Each row is a point. The last column is the point's height on a tilted bowl or saddle (a function of degree 2), plus a little noise. Count its main directions that bend up, bend down and stay straight.
In the rows, zero is written as 128.

Points, 18 rows:
[[122  98  78  99]
 [145 189 187  74]
 [ 75 185  74  89]
 [118 117 156 113]
 [ 89 103  96 106]
 [116 178 160 102]
 [149 180 135 120]
 [152  81 103  87]
 [111 179 134 117]
 [131 169  27  53]
 [149  83 174  79]
 [131 124 212  53]
 [133 113 121 126]
 [110 147 106 133]
 [105 106 117 115]
 [123 124 136 126]
 [188 188 157  93]
 [123 105 176  94]]
Directions: 0 up, 3 down, 0 straight

Points, 23 rows:
[[146 124 113 160  94]
 [150 173 120 161  81]
 [102 103  85 125 151]
 [145 155 144  89 104]
 [162 100  96 155 131]
 [116 124  94 121 130]
 [ 92  61 170 206 166]
 [211  78 129 154 148]
 [148 114 141 135  99]
 [134  44 170  54  89]
 [153 181  93  78 166]
 [102 174  91 150  83]
 [ 84 153  92 153  89]
 [ 74 186 210 147 113]
 [142 142 142 149  83]
 [100 101 128 140 139]
 [125 136 197 107  48]
 [137 127 144 157  84]
 [112  80 106 180 138]
 [ 98 132 156 110 118]
 [108 110 147  89 125]
 [186 107 155 208  76]
 [198 163 159 195  63]]
Directions: 2 up, 1 down, 1 straight

Points:
[[ 85 137  79  88 177 117  96]
 [201  96 152 110 115 142 131]
 [128 105 132  79 115  77  96]
 [ 22 162 177 121 101  89  98]
 [ 30 139 150 136 198 106 148]
 [131 161  74 129  39  78  22]
 [137 151 136  77 149 148 135]
 [162 149 109 131 189 118 124]
 [180 162 212 130 152 103 124]
 [186 206  68 181 142  98  52]
 [ 93 143  35 145  87 137  47]
 [116 108  99 108 142 114 114]
 [ 43 161 115  52 120  61  30]
 [189 122  86 178 109 115  79]
 [155 173 115 147 118  95  96]
 [151 152 141 124 100 114 117]
 [ 56  98 207 170 135 174 118]
 [ 81 146 135 153 157 129 135]
 [113 111 101 129 132 130 118]
 [107  89 128 108 172 136 138]
 [163 158 193 105 118 128 133]
 [118 131 180 105 133 202 156]
 [ 57 195 105 113 123 120  84]
 [130 142  59 135 106 147  84]
 [171  85 119 155 126  69  99]
 [101 126 107 136 167 172 125]
 [153 114  55  87  93 123  67]
 [ 68 112 140 131 135 144 133]
 [172  96 118 108 131 132 124]
 [127 111 128 116 197 134 141]
 [106 127 142 129 154  52 127]
 [100 125 141 110 115  81 112]
 [ 34 112 151 136  79  52  75]
 [ 96 192 111 175 142 113 105]
 [152  90 104 125  75  89  83]
 [163 148 103 153 157 105 112]
 [181 139 118 162 114 127 105]
 [114 117  69 153 169  47  97]
 [ 50 162 117 100 130 163 112]
 [131 127 131 142  83 147 125]
 [ 53 121 128 164 194 130 139]
 [ 49 142 185 135 111 132 130]]
Directions: 1 up, 5 down, 0 straight

Points:
[[151  72  84  89  59  85 182 143 135]
 [135  86 118 147 136  88 130 144 140]
 [149  88 153 171 141  71 143 145 149]
 [113 137 162 158 118 138 148 145 127]
 [170  94 159  95 148 166 189 137 159]
 [164  91 175 107  42  86 130 145 107]
 [ 97  92 120 139  85 143 138 149 150]
 [107 132 100 140 152 122 131  84 148]
 [119 114 165  84 162 104 164 156 157]
 [ 92 145 144 151 123 106 101 131 134]
 [210  95 124 141 176 134 102 223 158]
 [133 139 157 107 133 117 114 120 116]
 [128 116 168 107 144 195 147 131 139]
 [ 86 109 233  76 141 197 120 134 195]
 [134 134 133 147 153 187 146 133 129]
 [ 75 106 143 125 223 142 125 103 186]
 [161 132  39  67 126 171  98 103 120]
 [104 171 112  80 127 137 139 168 132]
 [131 118 112 106  96 130 144  74 129]
 [129 148 107 141  97 109 151  95 132]
 [164 117 128  99 139 157 104 146 114]
 [148 133 126 156 131  93 108 110 125]
 [ 48 126 184 153 145 118 132  57 210]
 [137 136  89 172 115 167  99 156 135]
 [199 124 168 137  92 160 131 125 117]
 [129 161 114  55 164  99 118  82 138]
 [ 58 167  83 129  94 160 145  81 163]
 [ 50  90 158 142 143 113  89 165 185]
 [236 152  41 133 147 143  90  85 162]
 [144 128 170 120  72 133 158 113 110]
 [132 156 162 146  87 168 157 125 108]
 [123  56 166 102 215  92 161 156 210]
 [144 109 105 128 105 108 108  68 140]
 [133 197  90 168 123 112 183 111 160]
 [111 161 146 168  76  63  86 227 128]
 [131 198  98  78  59 139 134 102 109]
 [154 125 102 154  87 130  84 161 121]
 [ 81 140 112 119 126 107  86   9 200]
 [ 63 145  36 134 126 110 154 216 225]
 [168 110 125  65  84  72 117 131 101]
 [ 97  92  50 180 144 221 191 134 231]
 [121 120 132 109 134  92 138 117 130]
 [ 81 148  61  97  89 144 102 159 149]
 [143 110  64 129 151 109  94 125 131]
 [113  65 162 116  82 181 138 147 170]
 [119  59 168 140 201 136 134 143 188]
 [161 141 184 175 111 127  67  75 136]
 [168 170  20  65 101 117 147  62 142]
 [115 149 151  52 165  93 128 185 160]
 [ 90 105  52 148 142  62 179 162 211]
 [140 200  62 107 140 200 172  86 122]
 [ 98  82 113 108 128 112 103  79 152]
 [161 156 112 150 184  63 155 129 165]
 [ 52 128 155 144 112 209 119  89 178]
 [117 155 145  63 107 129 177 109 123]
 [100 140  91 131 141 157 160 129 143]
 [149 102 150 173 153 159 171 131 159]
 [116  63  62  84 122  72 159 117 154]
 [138 218  99 127 117 120 129  91 136]
 [129 158 140 140 191 132 175 178 165]]
Directions: 5 up, 0 down, 3 straight

Points (75 x 9):
[[145 151 125 120 145 110  85 147 118]
 [107 148  67 100 139 112 133 110 151]
 [126 161 131 172 107 125  40 141 139]
 [141 127 151  99  81 123  70 108 141]
 [144 103 108 130 136  99 152  54 153]
 [119 108 126 131  76 123 105 115 161]
 [135 111  43  98 166 137 118  96 136]
 [ 86 111 149 174 154  77  80  91  78]
 [ 91 131 146 141  93 127 155 161 190]
 [ 85 166 122 117  97  91 101 110 217]
 [112 213 119 135 120 136 174 168 161]
 [119 173 114 155 110  97 142 119 176]
 [139 158 196 176 128 119 143 124 105]
 [137  59 134 117 125 100 139  96 138]
 [129 109 167 134  90  90 104 105 147]
 [163 177 147 105 111  86 182 142 153]
 [138 131  46 133 113 108 107 116 131]
 [153  85 139 139 117 129 119 175 144]
 [135 149 135  96 159  97 154  75 139]
 [109  99 172 197 146 134 114 122  40]
 [137  99  78 145 130 135 122 109 118]
 [137 179  85  81 139 140 106  92 122]
 [128 103 130 131 131 155 167 159 153]
 [130  91 105 128 164 138 141 141 143]
 [120  66 161 104 120 152 157 161 181]
 [151 118   7  46 122  98 160 132  98]
 [ 98 197 122 182 147 164 192 137 110]
 [154 124 111 184  83 146  85 208 151]
 [116 146 153  95 153 159 103 173 129]
 [145 167 137  86 111  78 145 104 168]
 [117 137 147 130 137  92 117 126 137]
 [109 117 165 161  52 115 116  86 161]
 [130  46 150  64 134  95 139 103 142]
 [108  82  73 173 133 102 149 127 173]
 [151 138 190  95 112  68 111 164 151]
 [118 126 136 171 186 191 124 107  32]
 [159 152  83 131 113 133 162  74 161]
 [137  82 126 194 163  94 111 126  81]
 [ 98 128 101 114 107 118 129 114 176]
 [ 94 115 126  80  90 192 123  78 157]
 [103 208 106 113 144 121 119 106 151]
 [127 138 123 145 167 152  81 144  88]
 [147 131 141 123 114 156 189  85 129]
 [147 124 166 214 128 109 123 121  49]
 [166 142 134 131 161 118  98 125  93]
 [153  94 138 105  99  88  78 163 143]
 [120  88 144  97 185 139  79 139 111]
 [ 91 118 182 159  95 147 105 110 104]
 [188  88 123  96 114 100  83 153  72]
 [125 162  68 101 137 114 139 125 130]
 [174  94 163 115 150 141 152 133  88]
 [102 116 155 122 101 131 148 120 159]
 [ 96 124 101  96 181 121  81 139 103]
 [149 145 146 169  96 156 119  87  65]
 [111 145  73  89 158 156 149 127 121]
 [168 136 129 103 131 132 175 189 121]
 [141 108 170 163 133 151 173 118  81]
 [113  95 186 140 136 132 134  93  67]
 [161 101 143 143 127 140 122 143  97]
 [106 126 135 146 171 218 115 115  46]
 [ 63 122 150  79 135  95 161 122 177]
 [164 178 138 133 108 112 105 169 165]
 [ 90 131 194 178 120 158 121 172 146]
 [142 142 115 125 126 100 130 185 144]
 [ 42 116 167  77 137 181 146 101 154]
 [103  92 121 133 183 140 112 128 119]
 [142 141  52 121 130 138 127 102 123]
 [147 135 102 156 148 170 121 165 100]
 [115  96  84  87  57 135  82 162 176]
 [ 74 152 137 196 155  88 136 145 114]
 [158 158 151 158 165  67 137 118 122]
 [ 89  92 164 127 183 134  72 144 115]
 [116 179 124 148  79 125  82 126 183]
 [143 174 117 107 101 178 141 117 116]
 [ 95 131 130 104 113 171  77 115 117]]
Directions: 3 up, 3 down, 2 straight

Points:
[[154  99 149 181  70 115 153 152  80]
 [157 114 109 197 198 165 171 128 173]
 [ 58  82 128 164 108 135 110 137 124]
 [ 66 180  98 173 140 162 168 121 158]
 [169 135  88 121 144 181 120 123 177]
 [118  95 135  45 119  94 156 143 206]
 [148 145  89 104 178  91 117 108 175]
 [150 104 135 185 158 125 114 129 126]
 [115 132 117 173 134 128 149  99 132]
 [ 80 129 131 109 133 120 166   7 220]
 [ 96 107 179 156  98 129  73 141 125]
 [170 107 193  79 160  58 203 169 196]
 [ 93 116 146 140 129 133 113 147 127]
 [113  90 141 184  90 148 194 154  96]
 [118 171  88  72 134 132 142 108 184]
 [147 163 158 147 142 173  69 117 147]
 [124  56 109  98 123 123 139 134 177]
 [110 122 114  90 199 147 174 230 181]
 [ 82 112 139 144  55 169  89 210 160]
 [ 59 137  63 143 154 121 135  97 173]
 [ 78  82 167  95  88 116 144 141 145]
 [111 153 124 162 122 162 210 111 143]
 [104 147 125 100 163  65 160  82 202]
 [ 68 133 175 113  72 153 146  76 147]
 [101 156 192 126 101 120 140 169 127]
 [ 99  79 131 161 135  77 151 124 123]
 [125 119 104 135  80 112 112 166 135]
 [177 134 205 149 155 206 157 145 184]
 [ 91  90 134  83 128 151 150 110 171]
 [141 124 123 161 141  66 119 131 119]
 [ 71 139 149 127  78  59 149 100 154]
 [ 94 197 178 126 120 129  96 144 146]
 [190 155 139  87  78  99 115 116 140]
 [152 165  88 154 167 150 152 109 161]
 [ 98 132 113 127  87  97  65 130 147]
 [ 93  39  79 113 143 102 112 162 189]
 [158  73 137  71  99 100 121 130 181]
 [ 98 121 137 151 148 120 127 139 125]
 [109 122 131 155 166 150 100 168 132]
 [189 193 118 115 130  92 105 157 139]
 [ 95  82 111 169 108 141 116 111 133]
 [ 98 106 142 159 137 140  77 144 125]
 [141 175  91 110  99 123 130 157 144]
 [199 117 136  88 155 221 120  97 220]
 [ 83 124 173 138 118 143  91 143 129]
 [ 98 137 111 144 174  55 129 111 154]
 [147 117 149 134 160 118 145  96 153]
 [138  78  58 159 168  94  72 134 157]
 [148 147 147 128 123 133  77  87 141]
 [104  89 139 141 120  86 166  70 148]
 [145 148 131  99 171 103 132 140 164]
 [137 106 117 140 171 157 144  86 171]
 [112 168 120 100 109 174 148 101 160]
 [ 86  89  57 149 139 131  99 133 162]
 [148 102 221  64  89 168 131 114 176]
 [121  84 124 140  75 111 132 148 121]
 [ 84 104  67 139  90 154 133  86 176]
 [100 136 166 126 167 187 107  72 159]
 [129  71 132 162  85 176 109  99 141]
 [115 111 142 183 137  75 134 169  99]
 [136 137  91 112 122  63 172 111 162]
 [120 163 148 177 135 154 116 124 129]
 [197 146  97 130 149 131 101 135 155]
 [102  83 117 119 125 127 134 119 152]
 [131 168 127 126 107 115 167 174 118]
 [155 109  98 116  31 124 166 156 112]
 [131 121 127  83 146  76 154  89 195]
 [ 93 120 121  82 189 116 137 134 182]
 [ 78 130  82 150 176 120 147 113 156]
 [114 132 158 137 142 114 113 110 136]
 [151 138  83 124 143 128 183 135 157]]
Directions: 4 up, 1 down, 3 straight

Points (60 x 9):
[[125 138  91  87 109  99 176 133 115]
 [151 167  85 131  82 139 109  46 160]
 [109 105 126  68 164 202 106 107 126]
 [116 130 121 201 170 156 105 137 154]
 [143 190 191  74 100 149 139 163 147]
 [139 187 146 164 126 183  66  94 203]
 [ 97 118 161  95  64 156 186 147 174]
 [ 61 153 189 132 100  66 153 143 171]
 [167 129  56 108 122 151  81  93 116]
 [178 138 204 102 176 112 202 127 205]
 [151 165 166 166 121 171 127 104 182]
 [124  74 215 137 174 128 128  81 167]
 [117 114 178 165  85 108  89 130 171]
 [161  99 124 151 124 119  84 115 130]
 [ 82  79 153 109 160 129 133  88 141]
 [131 110 163 102 135 182 148 137 133]
 [157  65 118 173 144 199 197  90 103]
 [113 222 207 156 133 110 107 116 207]
 [144 171 165 150 178  50 136 169 114]
 [103 124 120  92 113 128  38 102 148]
 [ 67 203 131  88 154 103 127  92 145]
 [167 138 159 104 182  92 125 145 147]
 [176 122 109 184 182 164 113 160 157]
 [188 132 138 162 141  91 160 115 143]
 [ 84 156 148 202 147 206 121 141 175]
 [114  94  87 196 111 107  60 121 107]
 [112 159 159 141 122 133 131 151 141]
 [ 77 158 146 140 116 165 149  82 178]
 [147  73 109 109 105 174  84 102 129]
 [120  79  96 171 137 164 136 134 103]
 [124 163 172 125  98  57 103 143 145]
 [130 167 130 162 207 114 139  82 186]
 [132 132  70 124  98 127 196 132 105]
 [150 174  71 150 121 156 180 125 130]
 [112 131 121 131 146 158 125 190 109]
 [ 73 169 201 124 154  86 153 101 189]
 [213 152  84 101 155 171 121 190 125]
 [187 153 165  50 141 150 159 140 157]
 [148 108 117  79  84 157 140 104 149]
 [111 148 152 136  90 116 168 116 170]
 [102 143 133  95  59 142 150 124 171]
 [ 84  54 130  95  33 120 141 189 191]
 [ 94  81 154 139 155 135  60 162 149]
 [140 107 114 112 136 115 145  88 133]
 [136 104 134 216  90  88 201 134 124]
 [ 77 174 162 185 127 103 149  55 218]
 [115 123  88 135  78 149 116 204 109]
 [136 129 168 132 150 150 107 167 138]
 [ 87  39 146  91  73 127 161 141 173]
 [101 120 157 128 104  74 105 112 148]
 [136 107 221 152  61 189 115 122 194]
 [128  95 106 131 118 114  61 156 126]
 [163 169 163 162 166 156  49 129 191]
 [ 88 101  75 149 141 157 104 211 103]
 [ 41  99  93 125 142 158 122 135 103]
 [154 121 151  85  97 193  93 179 138]
 [ 63 141 244 108 174 158 137 171 134]
 [127 107 185 122  87 142 130 117 175]
 [140 138 138 158  54 118 117 135 164]
 [ 95 175 178 147 172 154 117 127 167]]
Directions: 3 up, 2 down, 3 straight
